Each point is reached from the start by the listed moves, each made once or not at all, plus a little noise. Is the number of moves made odd or even? Then give how often each move was made.

Moves:
(1): [-11  89 -16  20   1]
(2): [ 21 -13 -30  45  23]
(3): [ -7   4  -2  -4 -32]
Start: [ 4  7  1 -8 -4]
Points:
[ 19  -3 -29  33 -12] -> even (0, 1, 1)
[ -6  95 -15  12  -1] -> odd (1, 0, 0)
[ 15  83 -46  56  20] -> even (1, 1, 0)

Moves:
(1): [-21  -1   5  -2  -2   5  -3   9  -2  -8  -9  29]
(2): [-11  -3 -13 -19  17   0  16  13   0  15  -1  19]
(3): [ 17 -26  15   5  -1   0  -3  -5 -21  10 -18  10]
(4): [-12   5  15  -2  -6   3  -6   1  -5  -7  11   2]
(5): [-10   3  -4  10  -9  -8   1  10   7  10 -13  -9]
(6): [ 16   0  21 -19   8 -28   4  -4 -19  -5 -20  14]
(7): [ 19  17   2 -14 -13  10  20 -15  -3   4  -3   3]
(8): [ -1   2  11  21  10  -1  -8  -4 -15  -6  -7  -9]
(9): [-4  8 -1 -1 -8 -8 -9 -9  1 12 -9  0]
(10): [  1   6 -13  -4 -15   0  -9  -3 -17  -4  -5  -2]
(11): [  9  -5   9  -5  14 -10 -24  26   3   2  -9  11]
Start: [ -5  -5  13 -11   1  -2  -2   2   6   4   4  16]
Points:
[  2 -25  36 -56  11 -44 -30  29 -49  25 -68  95] -> odd (1, 1, 1, 0, 0, 1, 0, 0, 1, 1, 1)
[  4 -28  65  -6  15 -26 -11  -2 -51  -5 -51  60] -> even (1, 0, 1, 0, 0, 1, 0, 1, 0, 0, 0)
[ -8  12   9   5 -11 -12 -27 -13 -26   7 -18   5] -> odd (0, 0, 0, 0, 0, 0, 0, 1, 1, 1, 0)
[ -4  -2   4  -9  -9 -20 -33  34  -1  14 -24  15] -> odd (0, 0, 0, 0, 1, 0, 0, 0, 0, 1, 1)
[-15 -21  29 -27   2  -7  -3   2 -19  34 -12  48] -> even (0, 1, 1, 1, 0, 0, 0, 0, 1, 0, 0)

Moves:
(1): [ -7  -1   7  14  -2   0  17  -1  10   2   8  -1   0 -14   5   2   2  16
   6  -3 -14  -2 -12  -7   3   5  13]
(2): [  9 -12  -1 -16  -3   2  -8   8  -8   7   2   1  -9   1  -2   6  15 -10
   0 -11   1  -4  13  -8 -11   3  12]
(3): [ -9  13   6 -10  -6  -5  -6   0   0  -2  -3  10  -7  -7   7  -1  -4   2
   6   6  -2  -5   0  -4   2   1   7]
(4): [ -3   2   3   2   6   9   7 -12   7 -11 -17  -2   1   3  -8   8  -1   2
  15  -9  -2   0   5  -8 -13   6   6]
(5): [  1  17   9   8   2  -4 -10   2 -13  -6   0   7   0 -12  -9 -21 -27   7
   2  -7  -6 -16  -5  -6  -4   8   5]
(6): [  8  -4   4  -3   0  14  20  -2 -13   3 -15  14  -6  -1 -12 -10  -6   4
  -1   1   1  -9  -2   5   3  16   3]
(7): [-1 -4  1 11 -1  1  2  5 -2 -2  3  0  2  9  1  7  8  3  2  3 11 -5  8 -4
 -4 -4 -7]
(8): [ -5  -1   6  -3  -9 -11  -6   0  -2  -1   5   7  -9  -8 -21   5 -11   5
  -8   6   2 -15  -7  -8  -5  15  -5]
(9): [  3   4  -8  11   5   9   3  -2   1   0   4   8  -8  -7  -9   5   1  -6
   2   5 -13  11  -1  10   2   4  -4]
(10): [  2  -3  -4  -2   5  -2  -9  -9   1  -5  -3   5   5   4  -1  -4 -10  -3
   7   9  -2   1  -1   3  -3   3  -2]
(11): [ -4  -2 -10 -16  -5  -9   1  -5   5  -2   5   1  -5   1 -15  -6  12   5
   4   6   2   3 -11   3  -2  12  -1]
(12): [ 16   6  11  -2  -1  18   9  -2 -13   0   6  -4  -1 -10  -2   0  -8   5
   6  13   6   3   8  -4  -3   2 -10]
(13): [ -1 -12   0  -3 -12  16  -2  11  11  -6  -1  10   6   4  -3  -3  -8   6
   6  -9  -3  -6  -1  -2   1  -8   2]
(14): [  0   4  -3   5 -17  -6   3   4   4  -3  -8   2   8   2 -13  -1   4  -3
   0   9  15  -3 -20   0   9   4  13]
(15): [  5  -6  17  -1  13  -7  -1  -4   0   4  -6  -3 -10   4   3   3   1  10
   8   2  -1   9   2   2   7  -1   2]
(16): [ -8 -14 -17  -6   3   1  -5  -4  -8   0  -9   1  13 -15  -4   5  -8  -4
  -5   1   3   1   2   0   8  10  -6]
(17): [-15   1   7  -7   1   3  -1  -7   3   6   3  -9  -3   2 -12  -6  -3 -10
   5  15   1   1   7  -1  -2  -2  -3]
(18): [-11  -2   8   6  -2   5   6   0   1  -7   1  -7  -6 -20  -4  -9  -8   4
 -11   8   6  -7   3   8   7   3   2]
(19): [ 11   4 -12  -4   3   4  -1 -15  -2  -4  -1   8  -3   3   2   5   0   1
  -5  -2  -4   6   0  -3   2  -6  -1]
(20): [-5  5 -1 -6 11 -4  7 18 -6 -5  9  8 -2 12  5 -6 -1  5  3 11 -3  5  1 15
  5  7 11]
(21): [ -1   0  -3  -4   1  12  -3  -7  15 -13   2   3  -3   3   6  -4   6  -6
   4  -3  -2   6   3  -3  10   4   1]
(22): [  7  12  -6  -8 -15  -1  -4  -4   3   2   0 -19  -8   2  10  -1   6  18
  10  -5   3 -17   6  14  -2   2  -6]
(23): [-7 10 -4 -3 11  3 -2  0  1  7  1  1  0 -1 -6  4 -6  6  2 -3 15  4  8  5
 -7  3  4]
(24): [  7  -4  -3   5  -7  -4  -1   9   7  -9 -15   0  14   4  -2   0  -4   2
 -13  14  -2   6 -10 -12  -2 -10   9]
Start: [  7   2   9  -1  -6  -8  -6  12   1  10   0   1  -7   1   3   0   3  -7
  -4 -10   3 -11   8  -4  12 -19   6]
Points:
[ 17  25  23 -11 -44  40  -1  -4   9 -48 -28  35 -32 -35 -59 -36 -51  40
  26  25   1 -60   4 -14   0  35   7] -> odd (0, 0, 1, 1, 1, 1, 1, 1, 1, 1, 1, 1, 1, 0, 0, 0, 0, 1, 0, 0, 1, 1, 0, 1)
[ -7  -3   0 -12  23  25  -4 -23   5 -11 -41  33 -18 -22 -29  -8 -30  -5
  -4  46  13   7  28   1  34   4  12] -> odd (0, 0, 1, 0, 0, 1, 1, 0, 1, 1, 0, 0, 0, 0, 1, 1, 1, 1, 1, 0, 1, 0, 1, 1)
[  5  -4  41   9 -27  24  -8  22  -1  -9   8  19 -18 -55 -58 -27 -58   7
  -5  30 -19 -38   3 -31  -4   5  25] -> odd (1, 1, 0, 0, 1, 0, 0, 1, 1, 1, 0, 1, 1, 0, 0, 0, 1, 1, 0, 0, 0, 0, 0, 1)
[ -4  26  32  -4 -23  29  24 -18  -3 -23 -13  23 -39 -48 -95 -39 -40  -2
  16  32  13 -37 -12  -9  13  53  14] -> odd (0, 0, 0, 1, 1, 1, 0, 1, 1, 0, 1, 1, 0, 1, 0, 0, 1, 1, 0, 0, 1, 0, 0, 0)
[-29  12   4   0 -30 -11  -8   0   7  17  11  -2 -28 -38 -19  16  -4  17
  14  20  -7 -40  13  -6  14  11  -4] -> even (1, 0, 1, 0, 0, 0, 1, 1, 1, 0, 0, 0, 0, 0, 0, 1, 1, 0, 0, 0, 0, 1, 0, 0)
[  7  30   0 -10 -12  31  18 -24  -6  -7 -12  16 -31 -58 -61 -16 -39  44
  32 -10  -3 -41   2  -3   2  68  10] -> even (1, 0, 0, 1, 1, 1, 0, 1, 1, 0, 1, 1, 0, 0, 0, 1, 0, 0, 0, 0, 1, 1, 1, 0)
[ 13  16  27 -25 -15  68  12  -6  -6 -18 -29  26 -22 -24 -58 -31 -41  -2
  17  -8  32 -36  28 -21   6  15  40] -> even (0, 1, 0, 1, 1, 1, 0, 0, 0, 0, 0, 1, 1, 1, 0, 0, 1, 1, 1, 0, 1, 0, 1, 0)
[-21  36  65 -19  19  24   0  20  -9 -10 -10  13 -29 -22 -27 -30 -64  28
  38  18  14 -23  37  -1   6   1  31] -> even (0, 0, 1, 1, 1, 0, 0, 0, 0, 0, 0, 1, 1, 0, 1, 0, 1, 1, 0, 1, 0, 0, 1, 0)
[ 15  27  -2 -35 -29  -5 -10 -18 -15 -11 -33  19 -39 -24 -74 -25 -30  27
  10  -9  35 -70  -3   2 -13  49  36] -> even (0, 1, 0, 1, 1, 1, 0, 1, 0, 1, 1, 0, 0, 1, 0, 0, 0, 1, 1, 0, 0, 1, 1, 0)
[ 12 -43 -27 -23  -6  42   8 -11  -5 -16 -31  41 -16 -15 -53   1  -3  -6
  10  -9   4 -21  25  -2   1  20  12] -> odd (0, 1, 0, 1, 0, 1, 1, 0, 1, 1, 1, 0, 1, 0, 0, 1, 0, 1, 1, 0, 0, 0, 0, 0)
[ -6  30  32 -25  -8  -6   6  26 -24  24  11  11 -44 -17 -39 -26 -27  35
  14  -4   4 -62  17   4  -7  38  39] -> odd (1, 1, 0, 0, 1, 1, 0, 1, 0, 0, 0, 0, 0, 0, 0, 0, 1, 0, 0, 1, 0, 1, 1, 0)

Moves:
(1): [  1   5   5   7  14   7   7  -3   0  -5  13  -9 -11  -1  -4  -7  -4   3
 -20  22 -15   8  -7   3  -5]
(2): [ 32   2  17 -17  -3  17  -2 -14  -2  14   9   3 -17  -3 -11  22   2  -3
   2  -8 -23   3 -17 -17  -1]
(3): [  2 -14   6   6   0   1   2   5  -9  -5  10  -1   9   3  -2 -11  -8  13
  -5  -1   2 -16   1   2 -12]
(4): [ 2  0 -2 -2  3  1 -1 15 -2 -6 15 10  1 13 -2 -8 -8 -5 -1  1 -7 -2 -3  6
 -4]
(5): [  1   3   1   5  -3  -2  -9   4   2   5 -13  -2  -3   0 -20  -4 -11  -5
  11  -5 -18  -3  -3   6   4]
(6): [ 10  29  25  11   7 -11   2   0 -14 -11  20  -7  10 -14  -4  -7   7 -11
 -19   4  12   4   2   4   5]
(7): [  0 -16   0  -5  -5 -13  -6 -11   1  -1   6   9   4   5  14   5   5   4
  -9  -7  -8   6  -7   9   1]
(8): [-12  -1   1 -29   6   1  15  -7  -2   1  -2   3  11  -4  -6 -10  -1  -7
 -16   1  13  16  15  -9   1]
(9): [  6  11  -1  12  -9  19  14   7  -6  -8  -4   4 -11  -4  -6   8   1  -1
  -6  -5   1  -1   5   2  12]
(10): [ -4  13  -2   6  -8 -13  -7   3 -12   1 -10  10  14  15 -14   3  16   3
  -4 -14  13 -12   3  11  -4]
(11): [  4  -4  -6  -1  -1   5   2  12  -5   7  -8   3  -2  -2   4  11   2  -8
   3   1  -1   6  10 -16  -6]
(12): [-19  17 -11 -15  -2   5  -4   2   1  -1  -6  11   6  -3   5  -1   4   8
  13   2   0   3 -15 -16   8]
(13): [-10   6  -6  13   6   0  11   7  -9   8   2 -14 -12  -7   2   4  -4   7
  -9 -10  -2  -2   4   5   4]
(14): [ 14 -17   1 -21  -4  -3   4   6  -9  -6 -24 -19   3  -7  14  -8  -1  -3
  -6   0   8   4  11   4  -3]
(15): [ -1  -6  12   1   5  -9   6   3  -2   3   0   4   7  -1  -4  -6   3  14
  18  14  15 -16   2  -8   9]
(16): [  3  -1   7 -10  -7  -6 -16 -10  -2   2   9  -1  -1   5   1  -6  -3   3
   3   5 -12   3   1  14  -1]
(17): [  3  -5  11   1 -13  -2   6  -2   7  -1   3 -13  -2   2  13   2  -2   3
   6   3   0   3   1  -7   4]
(18): [  1   8  -3   1   6  -8  -4  -9   7  -9   2   5   3   6 -10 -11   3   1
  11   1   1   4   3  -6   3]
(19): [ -1 -10   5   7   8   1  13   4  -2   2  11  -2   9 -12  -9  -4  -3  15
   3  -9  -8   0   0   1 -10]
(20): [ -8  16  -3  -7  11 -19  14 -13   6   3 -17  11   5  -2   8  -1  -3  16
   8   6  -2 -21  -2  14  -3]
(21): [ -1  -1   4  10  -2   0  15 -11   1  -2  -6   5 -15  11  -3   1 -10   3
  21  -4  -3   6 -11   0 -10]
(22): [-8  2  4 -3 17 12 -9 -4  2 -5  5  8 11 -8 -6  1 13 -4  9  4 -3 -2 10 -9
  9]
(23): [  5  16  -6   1  -6  -7   0 -15  -9   8   4  -3  13 -11   4  -3   6 -13
 -10  -4  -8  14  -5  18  12]
(24): [ 12 -11   2  -2   7   5 -20  11 -19   5   3 -11  13  -2   2  17 -10  14
  -2   4  -9  -5  12  -3   9]
Start: [-14  10   4   3   7  -2  -8 -13  -9 -12  15  12  -5   5 -11   9  -5   6
   0  14   3   1  -8   9   3]
Points:
[ 16 -13  31  18  18   5  39   8 -41 -30   7 -16  -8   6 -19  -6 -62  58
   8  27 -48 -27  -3  39 -17] -> odd (1, 0, 1, 1, 1, 0, 0, 0, 1, 0, 0, 0, 0, 1, 0, 0, 1, 0, 1, 1, 1, 0, 0, 1)
[-13  59  -4  17 -20  -1  -6 -29 -40 -18   3  19  17  20 -21  24   4  23
  29  -2  -3  12 -13   7  37] -> even (0, 0, 0, 0, 0, 0, 0, 0, 1, 1, 0, 1, 0, 0, 0, 0, 1, 1, 0, 0, 1, 0, 1, 1)
[ 15  76  52 -31 -20  -9   6 -39 -57 -11  44  31  34  -6 -40   0  27   8
  -3  13  15  12   0 -20  33] -> odd (0, 1, 1, 0, 0, 1, 0, 1, 1, 1, 1, 1, 0, 0, 1, 1, 1, 1, 0, 0, 0, 0, 1, 0)
[ 34  27  75 -46  52 -31   7 -66 -45  -9  36  -9  50 -48 -29  -6   1  27
 -14  40 -42  16   8   9  37] -> odd (1, 1, 0, 0, 1, 1, 1, 1, 0, 0, 0, 0, 0, 1, 1, 0, 1, 1, 1, 1, 0, 1, 1, 1)
[ 37  -7  27 -46   5 -39 -44 -44 -49  -9   3  20  28  25  -9  18  -3  53
   0  -2 -28 -33  -1  36  -7] -> odd (0, 1, 1, 0, 0, 0, 1, 0, 0, 1, 0, 0, 0, 1, 0, 1, 0, 1, 0, 1, 0, 0, 0, 1)
[  3  68  10 -24  28 -22 -27 -21 -50 -36   8  28  49 -21 -12  -3   1   7
   0  14 -29   1   4  36  57] -> even (0, 0, 0, 1, 1, 1, 1, 0, 1, 0, 0, 1, 0, 1, 0, 0, 0, 1, 0, 1, 0, 1, 1, 1)
[-50  95   6  -2  46 -14  43 -16 -61 -17  45  46  44 -30 -23   0  28  14
 -55   4 -12  18   2  31  21] -> even (1, 0, 0, 1, 0, 1, 1, 1, 1, 1, 1, 1, 1, 0, 0, 0, 0, 0, 1, 1, 0, 1, 1, 0)
[-33  74  19 -17  26 -36  70 -15 -58 -13  12  -3  25 -19  -4 -19  -2  16
 -32  13   2  31  -3  27 -10] -> even (1, 0, 0, 1, 0, 1, 0, 1, 0, 1, 1, 1, 1, 1, 0, 0, 1, 0, 1, 1, 1, 0, 1, 0)
